Each row of a before or after table is a point. The points were changed in one or more steps. Then noise was added and the rows were shuffled. The steps act on columns, c1 being the first. Name the steps. A step turns or swaps two columns, mirrors them in a line or flattens them onto one, adds a multiple of one to another, or multiplies or shifts one. Angles are multiples of 10 degrees, from the lower column toward the higher: turns from -170 to 170, lines from 10 to 170 but not 90. Use the fewest steps. Two steps may share a column if one is a turn and the other turns, adds or multiplies; they go together, in the order done. Otherwise the lowest column goes first.

Before (13 x 2):
55 -78

-12 48

56 -70

29 41

-10 -30

23 -64

-22 28

0 77

-21 43

28 2

-2 -27

16 25

-32 45
After (13 x 2):
46 -21

-31 -3

24 -26

38 -28

-59 35

6 26

-67 69

44 22

26 12

74 -14

-58 67

-27 3

39 -40
Steps: mirror c1 and c2 in the line at 40 degrees

Before (12 x 8):
-11 25 -55 34 28 1 -17 -87

-2 34 -24 -4 82 -1 -116 4

66 -33 59 -91 -55 -65 -14 28

-29 -7 11 37 47 -2 4 -5

40 23 -50 5 33 -39 24 4

-14 -18 -45 -2 -4 35 -70 49

-27 22 -38 -30 15 -44 27 -16

83 35 47 -52 -46 -20 -3 36

-1 20 -24 -35 48 9 57 -51

99 -25 63 -62 -44 -87 -30 38

-9 -19 -34 16 11 22 -88 55

-27 56 -9 14 16 -23 -83 16
After (12 x 8):
-25 67 -38 -32 -6 -35 11 34

-16 -14 -44 -4 -25 61 -33 -5

-8 -26 -53 35 7 -75 -4 -40

-9 -38 -37 14 -5 59 -34 11

40 15 -53 -1 10 -15 4 40

102 69 62 -64 -65 -11 -11 95

89 112 50 -47 -67 20 1 39

-4 72 -25 -38 28 -40 20 -34

-1 38 -24 -3 62 0 -44 7

-25 34 -7 16 -3 5 -34 28

-29 -59 14 38 25 -3 -2 1

70 103 61 -90 -78 -8 -4 71
Steps: add -1.5 times c4 to c2; shift c5 by -20; turn c6 and c8 by -60 degrees; multiply c7 by 0.4

Before (9 x 12):
-42 -76 34 -46 -22 68 41 -39 13 41 -15 63

31 14 40 37 25 40 24 -43 58 8 57 -19

-88 46 24 18 5 68 -51 -29 99 32 -72 -25

22 23 16 52 44 -7 -33 -49 -18 -49 17 79

-16 -80 -19 9 -50 70 23 -24 31 -8 -77 -25

22 -30 -25 31 -28 86 1 34 -25 20 2 96

33 -6 -3 -54 -63 -35 -44 29 38 -76 -64 -26

-28 14 16 -52 -26 21 20 -81 -8 -50 -31 6

-60 13 48 -42 -21 -28 5 30 -28 -70 30 73
After (9 x 12):
-40 -50 32 -47 -30 48 40 -40 50 -70 1 59

27 -27 -27 30 -20 19 3 33 87 -20 -19 93

-17 -5 -24 9 -88 61 23 -23 42 -83 22 -20

-66 75 48 -44 4 -38 7 33 -12 3 -35 73

-91 -20 30 18 -42 116 -50 -30 11 43 57 -29

32 72 -4 -55 -93 10 -48 31 -49 -23 5 -24

-23 52 16 -51 -42 1 19 -79 25 6 4 6

26 53 15 47 47 -22 -33 -48 6 12 17 81

26 -10 41 34 55 73 22 -44 8 20 -26 -18
Steps: turn c2 and c10 by 80 degrees; mirror c5 and c11 in the line at 20 degrees; mirror c6 and c9 in the line at 30 degrees

Before (14 x 24):
-15 66 7 1 72 -28 -45 -18 61 47 44 -15 -59 -102 16 -90 -87 86 11 65 21
 -106 -77 -65

24 2 -4 7 58 -41 -7 28 -39 -7 -20 37 -10 17 -41 4 51 -13 38 -34 89 69 18
 14

-53 3 -6 -30 -32 -7 15 -12 -3 -4 -13 50 -19 19 2 17 17 36 -12 -62 81 63
 -15 -3

9 35 -23 -70 -19 -48 17 29 -70 41 54 75 20 1 -7 33 54 41 -10 35 20 56 7
 -5

-21 -24 45 -19 60 -7 -32 -117 60 20 55 -58 18 -2 20 27 19 -68 -26 22 -28
 -89 -32 -35

-11 -8 -48 -11 -5 -49 40 46 -9 26 -26 20 -71 23 -30 62 6 12 16 30 18 66
 -20 -40

6 -14 -16 23 -1 -21 -30 -36 69 -46 64 -46 45 -9 22 -49 -16 -96 -32 -21
 -48 -76 -42 -45

-2 36 -1 -23 40 -19 62 20 -44 10 21 36 38 84 -9 19 -12 0 -45 6 32 75 -42
 60

-9 -6 -31 -32 46 -76 76 16 -30 -13 46 17 13 6 -34 29 -9 82 -20 -6 65 56
 41 -13

-13 -14 -19 -39 44 12 -67 -50 3 36 128 -45 -35 -60 -23 -63 -92 87 52 92
 53 -9 -65 -26

-8 -40 36 34 4 -79 -74 -108 27 -33 28 -58 -22 -15 -4 -30 -6 -37 -31 -1
 -70 -68 -26 35

-27 37 -23 -43 -10 -68 73 -4 21 15 22 44 2 47 -19 -17 42 25 46 55 70 82
 12 23

-11 -35 -35 4 -4 -53 60 -31 -49 56 -17 63 -2 -22 -31 -16 -14 -25 -17 31
 75 54 10 1

-39 56 -1 34 -26 8 55 33 -42 11 31 20 5 43 -65 19 18 26 3 12 68 -6 16 4
After (14 x 24):
4 -16 -16 20 1 -22 -34 -39 71 -49 65 59 43 -8 21 -50 -13 -250 12 -20 -51
 -73 -39 150

8 38 -24 -70 -20 -43 16 29 -72 40 50 -62 21 1 -5 26 56 90 80 33 23 58 3
 -83

-13 -16 -21 -42 46 6 -68 -48 6 35 129 15 -39 -65 -20 -61 -96 189 -113 92
 51 -17 -67 -185

25 2 -5 3 52 -42 -9 27 -37 -5 -19 -53 -4 13 -36 0 51 -18 -25 -35 85 70
 18 31

-12 -12 -28 -28 48 -79 84 14 -28 -16 49 -6 12 7 -32 31 -9 179 42 0 61 55
 39 -171

-14 -39 -36 -1 -4 -47 62 -31 -47 55 -17 -41 -4 -24 -34 -15 -12 -51 75 29
 80 50 9 52

-8 35 3 -24 40 -16 63 19 -41 7 22 -7 40 88 -9 14 -16 36 86 5 28 79 -45
 46

-8 -15 -56 -11 -7 -49 40 47 -6 23 -27 -27 -74 23 -39 61 8 0 1 31 16 65
 -20 -60

-28 39 -23 -48 -8 -63 73 -6 27 20 21 -64 -4 49 -17 -15 40 69 -24 56 73
 79 11 -32

-41 59 5 35 -26 4 56 32 -40 12 31 -22 7 43 -66 19 19 65 11 13 65 -2 21
 -46

-13 62 8 1 67 -32 -45 -21 64 50 46 0 -60 -99 18 -91 -82 157 -27 65 22
 -110 -71 -215

-8 -37 31 39 1 -83 -73 -110 27 -28 32 68 -18 -10 -1 -30 -6 -64 -6 -8 -71
 -67 -30 98

-17 -23 42 -13 63 -5 -33 -121 57 24 58 62 20 -4 20 29 13 -176 -8 20 -26
 -91 -31 111

-50 4 -8 -23 -29 -4 13 -9 -1 -7 -14 -44 -19 24 7 17 15 78 52 -58 82 62
 -11 -69
Steps: turn c12 and c19 by 150 degrees; multiply c19 by 1.6; multiply c18 by 3; turn c18 and c24 by -40 degrees
